Each row of a before or after table is a point. One or more steps were done to the points. Then noise was added and the rows were shuffled. The steps act on columns, c1 being the first. Write out the steps. A step turns or swaps two columns, mirrors them in a line or flattens them onto one, adds a multiple of one to another, or multiplies or shifts one. Angles are multiples of 10 degrees, from the lower column toward the higher: turns from -170 to 170, lines from 10 to 170 but not 90. Use the fewest steps. Two steps may share a column if one is a turn and the other turns, adds or multiplies; they go together, in the order done. Otherwise the lowest column goes first.

Before (12 x 3)
[[ 0.18 -0.21 -0.22]
 [ 0.02 -0.68  0.44]
 [ 0.26 -0.82  0.11]
 [-0.37 -0.96 -0.50]
 [ 0.15  0.55 -0.03]
 [ 0.01 -0.58 -0.11]
 [ 0.18  0.70 -0.20]
 [-0.26  0.44  0.11]
 [-0.58 -0.88 -0.20]
 [ 0.45  0.35 -0.60]
 [ 0.19 -0.28 -0.26]
 [ 0.06 -0.50 -0.32]]
After (12 x 3)
[[ 0.65 -0.41  0.05]
 [ 0.32  0.05  0.00]
 [ 0.40 -0.86  0.04]
 [ 0.57 -0.30  0.00]
 [-0.52  0.54 -0.02]
 [ 0.55 -0.74 -0.02]
 [ 0.46 -0.15 -0.05]
 [-0.01  0.42  0.01]
 [ 0.21  0.05 -0.04]
 [-0.47  0.36  0.01]
 [-0.47 -0.05  0.05]
 [ 0.95 -0.30  0.06]]
Steps: turn c1 and c2 by 60 degrees; multiply c3 by 0

Before (8 x 8)
[[-0.29 -1.14  0.04  0.09 -0.17 -0.57  0.20  0.48]
 [ 0.31 -0.49 -0.06  0.17 -0.54  0.25 -0.17 -0.39]
 [-0.64  0.38  0.12 -0.29  0.12  0.19  1.01  0.60]
 [-0.71  0.34  1.17  0.29  0.31 -0.20  0.00 -0.40]
 [ 0.01 -0.41 -0.36  0.00  0.34  0.55  0.17  0.15]
 [ 0.07  0.11  0.46 -0.36 -0.13 -0.62 -0.16  0.41]
 [ 0.20  0.24 -0.34  0.36  0.23 -0.51  0.36 -0.44]
 [-0.23  0.46 -0.10  0.50  0.36 -0.08 -0.13  0.37]]
After (8 x 8)
[[-0.20 -0.40 -0.15  0.46  0.37 -0.51  0.02 -0.30]
 [ 0.30  0.40  1.04  0.20 -0.27 -0.60  0.06  0.36]
 [ 0.73  0.94 -0.69  0.12  0.53 -0.18 -0.11 -0.29]
 [-0.01 -0.17  0.49  0.11  0.52  0.52  0.14  0.10]
 [-0.09  0.40 -0.25 -0.28 -0.20 -0.61  0.10  0.27]
 [ 0.65  0.00 -0.40  0.65  0.21  0.20  0.78  0.39]
 [ 0.23 -0.23 -0.40  0.17  0.59 -0.09 -0.34  0.25]
 [-0.30  0.12  0.47 -0.05 -0.85  0.24 -0.20 -0.28]]
Steps: multiply c1 by -1; turn c2 and c3 by -110 degrees; multiply c4 by 0.7; turn c4 and c7 by -50 degrees; multiply c5 by 1.6; multiply c8 by 0.7

Before (10 x 12)
[[-0.23 -0.10 -0.17  0.15  0.15  0.29 -0.66 -0.31  0.35  0.08  0.48 -0.03]
 [-0.30 -0.15 -0.13 -0.02  0.01  0.40 -0.60 -0.14 -0.58 -0.15  0.66 -0.35]
 [ 0.47  0.88  0.35  0.02  0.13 -0.21  0.47  0.05  0.04  0.04  0.59  0.07]
 [-0.14 -0.35  0.08 -0.21 -0.56  0.12  0.34 -0.11  0.11 -0.03 -1.06 -0.30]
 [-0.32  0.03  0.05 -0.08  0.07  0.19  0.41  0.57  0.43  0.06 -0.04 -0.34]
 [-0.29 -0.19 -0.12 -0.01  0.06  0.33 -0.02 -0.09 -0.30  0.08 -0.23  0.14]
 [-0.14  0.88  0.12  0.16 -0.37  0.40  0.02  0.28  0.28 -0.26  0.34  0.40]
 [-0.21  0.58 -0.10  0.36  0.13  0.42  0.22 -0.29  0.29 -0.20 -0.28 -0.37]
 [ 0.12 -0.03 -0.30  0.12 -0.65 -0.65  0.58  0.40  0.28  0.02  0.39  0.56]
 [-0.18 -0.37  0.06  0.24 -0.45  0.43 -0.11 -0.30 -0.13  0.00  0.65  0.23]]
After (10 x 12)
[[ 0.89 -0.19  0.21 -0.11 -0.63 -0.18  0.60  0.34  0.00 -0.02  0.39  1.39]
 [ 0.60  0.89  0.30 -0.26  0.10 -0.30  0.47  0.05 -0.42  0.02  0.55  0.18]
 [ 0.91  0.07 -0.02 -0.06  0.07  0.14  0.42  0.57  0.42  0.03 -0.12 -0.85]
 [ 0.66  0.79  0.50 -0.02 -0.37  0.67  0.03  0.29  0.22 -0.18  0.41  1.02]
 [-1.11 -0.23 -0.03  0.13  0.08  0.29 -0.02 -0.06  0.18  0.06 -0.22  0.33]
 [ 0.74 -0.17  0.10 -0.13  0.16  0.19 -0.65 -0.29  0.32  0.08  0.49 -0.13]
 [ 0.61  0.39  0.48  0.47  0.11  0.32  0.25 -0.29  0.31 -0.16 -0.05 -0.94]
 [-0.55 -0.23 -0.31 -0.12 -0.40  0.77 -0.10 -0.34  0.14  0.02  0.68  0.57]
 [-1.89 -0.19  0.01 -0.36  0.01  0.36 -0.60 -0.10  0.09 -0.12  0.54 -0.86]
 [ 0.18 -0.23 -0.32  0.35 -0.60  0.51  0.34 -0.09  0.20 -0.03 -1.00 -0.75]]
Steps: turn c1 and c9 by -70 degrees; multiply c1 by 3; mirror c2 and c3 in the line at 20 degrees; turn c4 and c11 by 30 degrees; add -0.7 times c5 to c6; multiply c10 by 0.7; multiply c12 by 2.5
